Each row is a point. Each copy is the shape, with its points in the same order, stretched, turned, moved and blurred by noise. Say if it was mirrored as well.

Shape (7 x 3):
[[-16  23 -16]
 [-33  -5  15]
 [-15 -14   2]
 [ 55 -15  50]
 [-18 -12 -10]
 [  1   2   5]
 [-11 -27  17]]
Copy 1 (7 x 3):
[[-29  20   0]
 [ -5   4  36]
 [ -1 -10  16]
 [ 70   9 -16]
 [-12 -14  12]
 [  3   7   1]
 [ 18 -18  23]]
Copy 1 is: only turned
Copy 2 (7 x 3):
[[  1  41  -9]
 [-14  23  26]
 [-13   2  10]
 [ 60 -50  -4]
 [-20  13   2]
 [ 13   4   2]
 [ -8 -12  21]]
Copy 2 is: only turned
Copy 3 (7 x 3):
[[-16 -23 -25]
 [-33  16  -4]
 [-15  21   1]
 [ 10  -2  95]
 [-11  20 -15]
 [ -9  -4  12]
 [-15  33  19]]
Copy 3 is: mirrored

Shape (12 x 6):
[[-60  -1 -15  61 -22  -3]
 [ 30 -17  11   2  16  18]
 [-49  24  14  13  39 -19]
 [ 41  11  10  14 -27  61]
 [ 10 -27 -28  19   4  80]
 [ 22 -16 -41  18  45   1]
 [ 16   5   6  52 -30  13]
 [ -2  33 -33 -24   7  17]
 [ -7  21  35  31  -7 -21]
 [-31  -8  16 -19  -5   6]
 [ -1  16  16  16  -8  16]
 [-14 -25 -16 -34 -61 -24]]
Copy 1 (12 x 6):
[[-11 -15 -18  59 -63 -15]
 [  8 -23  21  13  22   6]
 [-53  -8   7   5 -19 -21]
 [ 40  19   1  39  29  37]
 [ 13 -28 -15  47  16  53]
 [ -8 -49 -25  12  23  -3]
 [ 32   4  -5  53 -12 -11]
 [-15  -1 -31 -14  -5  27]
 [ -4  13  18  33 -19 -30]
 [-20 -20  28   1 -24  17]
 [  2   8   3  29  -7   1]
 [ 39 -39  13 -24 -65  21]]
Copy 1 is: only turned
Copy 2 (12 x 6):
[[-67  27 -11  -6 -20   1]
 [  9 -16   6  34  17  20]
 [ -5  43  23 -16 -22 -27]
 [ -4 -42  -3  48 -15  72]
 [-10 -11 -15  18  27  95]
 [ 19  18 -29  36  26  18]
 [-37 -14 -14  51 -22  27]
 [ 33   1 -21 -10 -22  26]
 [-23   4  15  34 -37 -23]
 [-12  -7  25 -29  -3  -6]
 [-12  -9   9  18 -24  16]
 [-21 -45 -13 -40  -3 -37]]
Copy 2 is: only turned
Copy 3 (12 x 6):
[[-24  58  -5  28   8  -5]
 [ 19 -20  34 -23  15  28]
 [-56  15   2 -39   6  -9]
 [ 37  12  67  -3 -20  37]
 [ 42  32  27 -11  20  73]
 [ 37   7  -4 -52  45  16]
 [ 20  26  43  14   1  -3]
 [ 21  16   0 -51 -37  16]
 [-27   2  38   1  -4 -27]
 [-30  -8  -2  -6 -21  23]
 [ -5  13  34  -7 -15   4]
 [ 10 -29 -33  33 -45   5]]
Copy 3 is: only turned

Shape (12 x 8):
[[ -2  38  13 -10  28 -36 -14 -13]
 [  7 -10 -50 -29 -23  30 -33 -31]
 [ 18 -42 -29   7 -35 -43 -13  25]
 [ 30  20   7  12  19  -1  11  -9]
 [-10 -46 -42  -5 -12 -35   8  43]
 [-11 -13 -60   6 -34  30 -30 -12]
 [ 13  -6 -42 -32 -27  26 -64   1]
 [ 29  15  26 -23  31  -6  -5  -9]
 [ -4 -68 -40   6  -5 -31 -11  -4]
 [ 28  27   5   4  56  -3 -33   5]
 [ -6  -9 -25   1 -41  48 -66 -30]
 [ -5  17  36  -5  31  19  -1  -4]]
Copy 1 (12 x 8):
[[ 29  19   4 -10  35 -48   1 -37]
 [-22 -49  29 -16 -13  54   6 -49]
 [  8 -48  27  17   5  -5 -52  11]
 [ 15  37 -23  12 -10  -8 -17 -31]
 [ -7 -69  12  31  12 -15 -33  38]
 [-47 -51  17 -28 -12  42 -19 -30]
 [ 14 -66  24 -45 -10  51   3 -40]
 [ 47  28  -9  10   8  -2   9 -28]
 [-20 -57  18  45  39  21 -47   9]
 [ 57  11 -50 -10  26  -6  -7 -44]
 [-25 -25  30 -67   1  74  -4 -43]
 [ 19  42 -16 -15  14   3  17  -6]]
Copy 1 is: only turned
Copy 2 (12 x 8):
[[ 19  48  32 -23   3   8 -32 -17]
 [ 15 -54 -13 -12   3  51 -31  22]
 [  5 -26  27  49  -7   0 -37  49]
 [ 41   7  21  -8 -14 -12   8 -14]
 [-12 -26  23  17  11 -16 -11  74]
 [  3 -64  14   6   2  52  -6  33]
 [ 10 -48 -11   6  40  52 -42  14]
 [ 31  23  -3 -21   4 -21 -14 -26]
 [-24 -54  21  12 -23 -17 -35  45]
 [ 37   8  36 -35  31 -21 -18 -32]
 [ -9 -60 -12   8  12  67 -19 -20]
 [  6  26 -10 -25   8 -16  18 -38]]
Copy 2 is: mirrored
Copy 3 (12 x 8):
[[-56   5  20  -5  22 -34 -17  -7]
 [  9  12 -25  10 -17  29 -36 -46]
 [ 55   8  16  -7 -59 -20 -25  12]
 [-16  32  -6   2  16 -30  30   0]
 [ 62   5  10 -36 -48   5 -44  44]
 [ 26 -10 -46  16 -38  27 -29 -11]
 [-16   7 -17  27 -46  35 -45 -48]
 [-36  30  27  -1  22 -15   8 -23]
 [ 71  -6  20  13 -23  18 -43  33]
 [-56  38   5  40  14  -9   8  11]
 [-19 -30 -27  50 -53  36 -17 -52]
 [-52   3  18 -10  19  12  26  -3]]
Copy 3 is: only turned
Copy 4 (12 x 8):
[[-28   6 -20 -42  -3  22 -30  19]
 [ 22  -9 -29  -2 -37  62  50 -23]
 [ 51 -12 -12  -6 -58 -38   0 -18]
 [-17  39  -8 -16 -24   8  -6  -1]
 [ 44 -20  -6 -33 -20 -46  15 -47]
 [  9 -11 -54  11 -42  27  49 -35]
 [  7 -34 -19  -4 -72  61  55 -23]
 [-14  10  24 -30 -15  30 -10  11]
 [ 60 -16  -6  -5 -14 -18 -25 -48]
 [-41   9  -3 -37 -34  49 -32 -28]
 [ -8 -38 -43  44 -59  51  47  -7]
 [-42  -1  12 -14   7  13   3   4]]
Copy 4 is: mirrored

Shape (15 x 11):
[[-40  -6   2  -4  22 -32  30   5   5 -41  -1]
 [ 34  12   1  29 -12  19 -13   5 -25  21  22]
 [ 16   5 -18 -38 -19   7 -22 -10   9  -8  52]
 [-52 -49  19 -15  29 -20  28  22 -21  41 -23]
 [ 32 -15 -33   1  23  46   7   1 -27  43  15]
 [ -1  -1  40   8  13  15  -2 -29  -8  -7   5]
 [ 27  -6   1 -31  15  51 -20   5 -11   4  -7]
 [ -6 -21 -36  14  -2  11 -43  -8 -33 -32  11]
 [ 14 -37  16  13   8  17  -3  -7 -27   7  43]
 [-59   3  12   9  39 -19  18  -1 -11  21 -32]
 [-41 -11  23  21 -16   1  25  43  -4 -11 -37]
 [-82 -23  45  35  -3 -20   4   9  43   6 -13]
 [  3  23   4 -31 -39   5 -24  -8 -32  -8  41]
 [ 50   0  25   4  24 -20 -32  10  -8   1  12]
 [ 29 -17   8 -11 -22 -22   0 -28   2   1  -8]]
Copy 1 (15 x 11):
[[-10  -1  -4 -29   4 -11  58 -20  -8 -33  -4]
 [-12  -4  11  43  43  12 -27  -2  14  -8 -26]
 [  7   1  16  29  41   1 -14  11 -32   7  30]
 [-39 -66 -13 -59  32 -17  34  29  46 -29  -2]
 [ -2 -31 -29  35  53  25 -16  36  16 -52  -3]
 [ 12 -34  27   2  20  19 -11 -33  15 -24   2]
 [ 45 -20 -15  -6  36  18 -39  17   2 -14  -3]
 [-17  -9  -4   9  42 -43 -21 -10 -32 -43 -18]
 [ -2 -40  38  24  52  -3  -2  18  16 -51  -5]
 [-42 -27 -28 -47  26  -1  34 -32  35 -21   0]
 [-23  10   5 -52  -4  -6   0   2  36  -8 -42]
 [-56  -6  30 -57   2 -13   8 -30  72  -7  34]
 [-11  -3  35  19  47  16 -28  -7 -47  21  -8]
 [ 32 -10  -1  34  56 -28   2  -9  23  13 -11]
 [ 16 -45   2  26 -10 -16  -5  -6  -2  13   3]]
Copy 1 is: only turned
Copy 2 (15 x 11):
[[-11  27 -49  -2  30  -7  26 -14  19 -43 -27]
 [ 24 -23 -14  17 -28 -24   4 -24 -41  17  26]
 [ 24   9  -5 -22 -34 -12  32  -4  28  48  -4]
 [-83 -22 -45  36  71 -19 -19  -1   9   7 -29]
 [-22 -33 -11  42 -12  -2  33 -10 -58  61   7]
 [-22   8   8  13   9  -8   9 -54  -1 -22  22]
 [-16  -4  29  23  -7   8  21   5 -22  28  27]
 [ 36  -6   6  63 -33 -22  10 -10   2  -6 -16]
 [-26 -26 -13  40  -6 -36  36 -35  -1  15  14]
 [-43  23 -37  24  57  -3 -28 -31 -16 -19 -21]
 [ -1 -18 -62  20  40   1 -22   2   5 -38  15]
 [ -4  15 -54  12  95  -9 -20 -44  48 -29  11]
 [ 15   2  -7  -6 -64 -21 -14 -11  24  22   3]
 [  9   9  23 -11   9 -53  22  -7 -25 -13  14]
 [  5 -33   8 -29   3 -12   4 -21  14 -12 -29]]
Copy 2 is: mirrored

Shape (16 x 12):
[[ 15  10 -27  52  40 -26   0 -14 -21 -36  24  24]
 [-15 -17 -28  35 -21  48   9 -28  -1  17  -4   5]
 [ 39 -11  12  21 -12 -21  56 -16 -13 -24  53  17]
 [-14 -39  11   1   2  14 -13 -17  -1  24   5 -22]
 [ 52   1  29  15  15  50  21 -11 -16  -3  46 -38]
 [ -8  12  -5   2   2  -3  32  11  31  26 -13 -33]
 [ 26  43  19  -2  39 -24  38   7  -5 -36 -21   5]
 [ 18  43   4  36  13  39 -26   2  18   9  17 -22]
 [ 65  29 -41  32 -33  31  12 -48  15  19  -3  13]
 [ 16 -18  -7   8  -6 -31  18  18 -27 -21  24  -6]
 [ 17  19 -15   7   1 -32  16 -35   4 -27   2  -7]
 [  9 -36   3  -6  -5 -12 -18  -4  18 -11 -17  18]
 [  8  14  13  -8 -27  43 -24   8  10 -25  27  12]
 [ -2 -29 -32 -15 -12  33  35  25   9 -31  50  11]
 [ -8 -22  14  -9  32   2   3 -11  -7  27  10   0]
 [ 19  48 -21 -13  25   4 -10   6 -15  10 -13  21]]
Copy 1 (16 x 12):
[[-31 -27 -59  17  86  21   7  18 -16   3  -6 -36]
 [-24  46 -28  -5   1  38  -1   3   7  28   9  42]
 [-13  36 -55   2  54  36  47  38 -28 -46  -7 -12]
 [ -2   2   5   8 -39  21  27  -7  33  19  15   1]
 [ -5  70 -33  -7  45   4  67  54  49   8 -10 -57]
 [ 11  16   9 -52 -44   3   1  19   2  10 -42  15]
 [ 42  -5  -7 -16  61 -10  -7  23 -18 -22 -37 -45]
 [ -9  28 -28 -20  30 -52  10  27  38  41 -10 -36]
 [  0  65 -95 -49  41  36 -23  52  16  -6  -6   5]
 [  4  10 -40  33  20  19  33   7 -26 -16 -31  -1]
 [  0  -8 -43 -11  33  25  -8  26   8 -31 -31  -3]
 [ 23 -29 -25  11  -2  13  24 -45   1   3  16  12]
 [  1  36 -31  27  35 -50  23 -33   7   2  -1  -6]
 [-39  36 -36   3  21  31  57 -50 -30 -10 -33  17]
 [  2  -9  14  -5 -24  20  10  -4  13   2  16 -44]
 [ 23   8 -27  -6  27 -17 -54   3 -16  -8 -21 -61]]
Copy 1 is: mirrored
Copy 2 (16 x 12):
[[ 13 -43  35 -47 -10  18   3 -15  15 -27 -17  45]
 [  7  -6  -9  27 -43  -2 -12 -43  30   7  -7  28]
 [ 14   9  33   6 -41  31  42  21  -8 -41 -19  54]
 [  3   1   4   3 -21  -3   7  12  17  43 -13  10]
 [ -9 -24  -5   5 -80   8  17  49   7 -15 -45  15]
 [  9  47 -11  -1 -11   2  -7  26  31  -5  -5  -2]
 [-11  -8  16 -55  -2  19  22  19  -6 -53  13 -11]
 [  2 -15   8  -1 -32 -22 -40  30  29 -25 -19   7]
 [  0 -20 -12  27 -56  -1 -22 -18  24 -50  28  57]
 [ 24  -3   9 -21  -5  15  36  21 -16  -7 -18  46]
 [-12  16  30 -42 -21  17  13   5  -9 -25  11  34]
 [ -7  -5  15  -3  23 -30  26  -1   9  14  12  23]
 [-18 -16   6  22   6 -32  -4  11 -21 -21 -31  18]
 [-13  -4 -13  29   4   2  42   3  11 -15 -74  54]
 [  1  -4  11  -9  -7  32  15  23  18  22  -7  -2]
 [ -3 -31   0 -23  10  27 -17   9  -3 -33  21   7]]
Copy 2 is: mirrored
Copy 3 (16 x 12):
[[-26  18 -28 -18 -18  16 -16  33 -11  -9 -22 -53]
 [ 11   8 -33 -14  23  30 -32 -20  47  -1  22  14]
 [-13  46 -29  22  -2   3  33 -24 -31 -58  -1 -20]
 [ 15  -3  23   7  21 -11 -14 -51  32  26  16  -5]
 [ 42  12   2  76  28  -4 -10  -6  19 -60   0 -25]
 [ 19  -7  11  15   7  45  21   0 -12  19  49  -1]
 [ 11   6  15 -19  15  20  32  46 -67 -39  -2  -7]
 [ 24 -12 -21  51  31 -10 -22  49  30   0  12  -9]
 [  3  76 -52  26  43  38 -40  36   3 -20   8  34]
 [ 10  20  -7  -1 -44  -2   5 -23 -23 -11   7  -8]
 [  7  31 -36   0  18  28  17   9 -38  13 -11 -20]
 [-11   7  18 -19  14 -14  13 -26   3  34 -29  36]
 [ 37  -8 -39  31  18 -40  24   6  28 -19  -8  44]
 [ 28   0 -24  12 -34  11  48  -9  41 -24  13  14]
 [  5  13  39  -7  21 -10  -5 -25  15   3  16 -18]
 [ 15  33  -3 -18   9   5 -22  52  -3  -4  21  12]]
Copy 3 is: mirrored
